Each row is a point. Before rounding, the points of a table are all equally far from one centre. They may lie mostly on one side of it. Write the centre, to within rounding.

Points, 9 rows:
[[ 0.01  0.14 -0.16]
 [-0.07 -0.38 -0.24]
 [-0.53 -0.42 -0.06]
 [-0.20 -0.53 -0.09]
 [-0.42 -0.35 -0.26]
 [-0.32 -0.34 -0.30]
 [-0.01 -0.40 -0.17]
 [ 0.04 -0.30 -0.21]
 [-0.07  0.10 -0.26]]
Centre: [-0.24 -0.13  0.06]

Points, 13 rows:
[[ 0.08 -0.21 -0.46  0.25  0.38  0.14 -0.29  0.13]
 [-0.01  0.02 -0.58 -0.13  0.10 -0.03 -0.26  0.31]
 [ 0.24  0.12 -0.23  0.60  0.07  0.24 -0.21  0.15]
 [ 0.27 -0.24 -0.55  0.11  0.06  0.11 -0.35  0.22]
 [ 0.00 -0.20 -0.24  0.42  0.39 -0.05 -0.06 -0.03]
 [ 0.02 -0.10 -0.42  0.21  0.32  0.20 -0.45  0.30]
 [-0.11  0.23 -0.38  0.27  0.18  0.37 -0.44 -0.11]
 [-0.08 -0.44 -0.40  0.54  0.03  0.40 -0.11 -0.01]
 [-0.02  0.10 -0.53  0.35  0.25  0.36 -0.04  0.24]
 [-0.07  0.11 -0.21  0.48  0.22  0.22  0.20  0.34]
 [ 0.05 -0.15 -0.30  0.20  0.19  0.39 -0.60  0.18]
 [-0.04  0.26 -0.03  0.16  0.30  0.49 -0.03  0.17]
 [-0.21 -0.02 -0.09  0.73  0.12  0.32 -0.10  0.12]]
Centre: [-0.12 -0.08 -0.15  0.15 -0.13  0.15 -0.12  0.09]

Points, 18 rows:
[[-0.21  0.10  0.18 -0.06 -0.36  0.34 -0.05 -0.01  0.35 -0.44 -0.11  0.44]
 [-0.19 -0.05  0.12 -0.02 -0.36  0.05  0.00 -0.14  0.46 -0.27 -0.24  0.28]
 [-0.01 -0.25  0.15 -0.14 -0.37  0.39 -0.35  0.02  0.45 -0.62  0.09  0.11]
 [ 0.25 -0.18 -0.13 -0.10 -0.26  0.26  0.02 -0.14  0.47 -0.25 -0.28  0.42]
 [ 0.03 -0.50  0.30  0.04 -0.28  0.38 -0.10 -0.02  0.28 -0.61  0.14 -0.02]
 [-0.08 -0.27  0.13 -0.29 -0.32  0.46 -0.28  0.04  0.55 -0.54 -0.01 -0.06]
 [-0.18 -0.19  0.13 -0.05 -0.44  0.35 -0.16 -0.05  0.16 -0.50 -0.42  0.33]
 [-0.21 -0.14  0.14  0.09 -0.62  0.20  0.08  0.21  0.07 -0.39 -0.20  0.32]
 [ 0.03 -0.10  0.28 -0.20 -0.54  0.23 -0.26  0.11  0.35 -0.38 -0.02  0.30]
 [ 0.00 -0.16 -0.03  0.10 -0.39  0.29  0.02  0.13  0.31 -0.23 -0.56  0.27]
 [ 0.00 -0.06  0.09  0.03 -0.68  0.36 -0.06  0.02  0.49 -0.39 -0.19  0.07]
 [-0.08 -0.18 -0.08 -0.18 -0.35  0.36  0.00  0.01  0.68 -0.47 -0.13  0.08]
 [-0.12 -0.14  0.35 -0.09 -0.38  0.25 -0.02 -0.10  0.36 -0.39 -0.28  0.23]
 [ 0.02  0.00  0.20 -0.04 -0.29  0.23  0.05  0.28  0.43 -0.30 -0.19  0.38]
 [-0.05 -0.31  0.16 -0.29 -0.29  0.31 -0.03 -0.24  0.25 -0.64 -0.30  0.12]
 [-0.07 -0.13  0.09 -0.10 -0.19  0.32  0.29 -0.06  0.23 -0.71 -0.11  0.32]
 [-0.07  0.05  0.08  0.01 -0.15  0.45  0.12  0.09  0.27 -0.42 -0.12  0.57]
 [-0.04  0.15  0.20 -0.14 -0.40  0.18 -0.06 -0.34  0.35 -0.55 -0.20  0.08]]
Centre: [ 0.03 -0.05 -0.14 -0.09 -0.16  0.34 -0.07  0.01 -0.04 -0.18  0.03 -0.09]

Points:
[[-0.57 -0.66 -0.24 -0.23  0.00  0.00  0.63  0.08 -0.04 -0.12  0.33 -0.13
   0.07  0.11  0.45  0.18 -0.25 -0.28  0.10 -0.32]
 [-0.11 -0.19 -0.31 -0.34  0.15  0.25  0.62  0.25 -0.09 -0.09 -0.07 -0.27
   0.07 -0.11  0.49  0.21 -0.25 -0.28  0.36  0.08]
 [-0.47 -0.34 -0.15 -0.29 -0.09  0.10  0.44  0.03 -0.17 -0.20  0.35 -0.27
   0.31 -0.01  0.63  0.11  0.15 -0.21  0.18 -0.38]
 [-0.04 -0.39 -0.18 -0.28  0.09 -0.12  0.69  0.10 -0.14  0.19  0.17 -0.11
   0.09 -0.19  0.43  0.34 -0.01 -0.17  0.23 -0.09]
 [-0.39 -0.46 -0.26 -0.59  0.12  0.09  0.44 -0.01  0.12 -0.35  0.24 -0.17
  -0.08 -0.19  0.14  0.02  0.09 -0.09  0.29  0.01]
 [-0.22 -0.13 -0.09 -0.40  0.18  0.00  0.42  0.15 -0.11 -0.19  0.19 -0.18
   0.10 -0.13  0.60  0.34 -0.12 -0.39  0.29  0.14]
 [-0.17 -0.29 -0.31 -0.30 -0.03  0.12  0.60 -0.37 -0.07 -0.16  0.55  0.19
   0.05 -0.06  0.38  0.04 -0.03 -0.46 -0.08 -0.07]
 [-0.28 -0.26  0.21 -0.25  0.04  0.10  0.49  0.00 -0.25 -0.01  0.32 -0.17
   0.17  0.01  0.35  0.09  0.04 -0.18  0.26  0.19]
 [-0.49 -0.33 -0.13 -0.18  0.11  0.19  0.36 -0.08 -0.30  0.03  0.29  0.04
   0.25 -0.06  0.26  0.29 -0.34 -0.06  0.39  0.29]
 [-0.37 -0.30 -0.26 -0.23  0.09  0.37  0.65 -0.04  0.10 -0.06  0.29 -0.25
   0.06 -0.30  0.52  0.36 -0.48 -0.26  0.24 -0.22]
 [-0.20 -0.31 -0.30 -0.20  0.13 -0.01  0.31  0.09 -0.40  0.03  0.18 -0.31
   0.25  0.26  0.41  0.48  0.08 -0.15  0.11 -0.30]
 [-0.10 -0.48 -0.43 -0.25  0.09  0.02  0.49  0.08 -0.27 -0.04  0.14 -0.23
  -0.14 -0.24  0.60  0.08 -0.05 -0.41  0.07 -0.23]
 [-0.11 -0.20 -0.06 -0.44  0.22  0.12  0.60  0.05  0.07  0.06  0.24  0.01
  -0.04  0.30  0.52  0.37 -0.19 -0.17  0.19 -0.09]
 [-0.13 -0.52  0.06 -0.15  0.04  0.13  0.59  0.08 -0.01 -0.21 -0.13 -0.15
   0.01 -0.09  0.06 -0.08 -0.11 -0.43  0.24  0.00]
 [-0.31 -0.21  0.19 -0.49 -0.36  0.23  0.44  0.13 -0.05 -0.12 -0.05 -0.26
  -0.15 -0.25  0.48  0.22  0.16 -0.44  0.02 -0.01]
 [-0.26 -0.60 -0.43 -0.33  0.08 -0.05  0.33  0.19 -0.31 -0.16  0.20  0.15
   0.16 -0.15  0.40  0.14 -0.05 -0.45 -0.07 -0.03]
 [-0.32 -0.51 -0.55 -0.54  0.06  0.17  0.35  0.31 -0.21 -0.20 -0.08  0.07
  -0.14 -0.20  0.32  0.45 -0.12 -0.30  0.12 -0.10]
 [-0.27 -0.43 -0.23 -0.68 -0.09  0.17  0.50 -0.02  0.03 -0.21  0.17 -0.10
   0.19  0.16  0.01  0.26 -0.22 -0.59  0.19 -0.02]
 [-0.18 -0.18 -0.31 -0.26  0.15  0.15  0.58  0.14 -0.22  0.05 -0.10 -0.05
   0.07 -0.15  0.84  0.20 -0.12 -0.26 -0.03 -0.15]
 [-0.29 -0.48 -0.25 -0.43  0.13  0.25  0.46  0.10 -0.09 -0.24 -0.05 -0.19
  -0.08 -0.06  0.70  0.30  0.04 -0.30  0.01 -0.32]
 [-0.30 -0.41 -0.19 -0.32  0.01 -0.20  0.44  0.06  0.14 -0.15  0.10 -0.27
  -0.19  0.06  0.70  0.23 -0.16 -0.37  0.20 -0.01]
 [-0.37 -0.36 -0.04 -0.48 -0.05  0.11  0.59  0.18 -0.05 -0.20  0.35  0.10
  -0.05 -0.26  0.39  0.35 -0.29 -0.22  0.25  0.12]
 [-0.16 -0.30 -0.44 -0.31  0.28  0.16  0.53  0.06 -0.06 -0.15  0.06 -0.09
   0.01 -0.04  0.25  0.17  0.00 -0.41  0.57 -0.08]]
Centre: [-0.38 -0.09 -0.27 -0.18 -0.15  0.14  0.26 -0.05  0.01 -0.01  0.04 -0.04
  0.00 -0.04  0.17  0.19 -0.13 -0.21  0.00 -0.16]
